Rows are points. The points of each table are mixes of a few directions, plus a little noise. Count the directions of each table, and those that both share. Where both have some left over, give the other angles between the two spaces (their principal angles), to ten degrees, smallest first.

First (6 x 3):
0:  0.189 -0.079  0.349
1: -0.047  0.021 -0.088
2:  0.123 -0.052  0.227
3:  0.051 -0.021  0.095
4: -0.267  0.112 -0.493
5: -0.048  0.020 -0.089
Second, 7 rows:
0: -0.382  0.535  0.330
1:  0.071 -0.095 -0.058
2:  0.058 -0.080 -0.048
3:  0.126 -0.173 -0.108
4:  0.045 -0.062 -0.037
5:  0.115 -0.161 -0.100
6: -0.025  0.037  0.023
Directions: first 1, second 1, shared 0; angles 90

First:
0:  0.169 -0.175 -0.151  0.169  0.181 -0.064
1: -0.154  0.092 -0.094 -0.004  0.094  0.072
2: -0.119  0.008 -0.295  0.139  0.324  0.065
3: -0.056 -0.019 -0.213  0.111  0.234  0.035
4: -0.012  0.007  0.001 -0.003 -0.002  0.003
5:  0.083  0.025  0.308 -0.162 -0.342 -0.053
6: -0.201  0.127 -0.103 -0.017  0.104  0.095
7: -0.169  0.147  0.060 -0.108 -0.077  0.070
8:  0.453 -0.215  0.485 -0.118 -0.515 -0.220
Second (9 x 6):
0:  0.001 -0.010  0.016 -0.023  0.005  0.237
1:  0.202  0.085 -0.033 -0.251  0.057 -0.123
2:  0.383  0.142 -0.006 -0.589  0.129  0.539
3: -0.082 -0.029  0.005  0.115 -0.024 -0.061
4:  0.024  0.025 -0.045  0.033 -0.004 -0.527
5: -0.010 -0.010  0.015 -0.010  0.000  0.167
6: -0.149 -0.067  0.035  0.174 -0.040  0.198
7: -0.164 -0.060  0.001  0.259 -0.057 -0.258
8: -0.199 -0.074  0.015  0.287 -0.062 -0.167
Directions: first 2, second 2, shared 0; angles 70, 80

First:
0: -0.013 -0.013 -0.029 -0.013 -0.066 -0.134 -0.088 -0.318  0.162
1:  0.004 -0.014 -0.009 -0.002 -0.055 -0.064 -0.097 -0.299  0.138
2:  0.028 -0.167  0.159  0.059  0.146 -0.436  0.194 -0.071 -0.017
3:  0.166 -0.044  0.232  0.155  0.133  0.507 -0.021  0.152 -0.237
4: -0.078 -0.048 -0.066 -0.061 -0.026 -0.479  0.067 -0.190  0.158
5: -0.092  0.021 -0.096 -0.077  0.010 -0.238  0.144  0.262 -0.037
6:  0.022  0.167 -0.078 -0.009 -0.062  0.663 -0.132  0.355 -0.166
7: -0.111  0.041 -0.163 -0.106 -0.093 -0.297  0.008 -0.064  0.143
8:  0.074  0.058  0.048  0.053  0.013  0.478 -0.081  0.175 -0.145
Second:
0:  0.008 -0.002  0.015  0.013  0.008  0.028 -0.007 -0.015 -0.004
1:  0.257 -0.116  0.353  0.238  0.110  0.543 -0.190 -0.376 -0.082
2: -0.073  0.034 -0.099 -0.069 -0.029 -0.149  0.049  0.102  0.025
3: -0.386  0.177 -0.529 -0.359 -0.165 -0.820  0.279  0.569  0.128
4:  0.055 -0.030  0.072  0.047  0.025  0.119 -0.046 -0.078 -0.019
5:  0.048 -0.023  0.061  0.044  0.019  0.096 -0.034 -0.066 -0.011
6: -0.020  0.009 -0.025 -0.012 -0.011 -0.036  0.008  0.028  0.008
7:  0.079 -0.030  0.106  0.072  0.034  0.163 -0.057 -0.115 -0.025
8:  0.030 -0.013  0.041  0.027  0.010  0.057 -0.022 -0.042 -0.011
Directions: first 3, second 1, shared 1
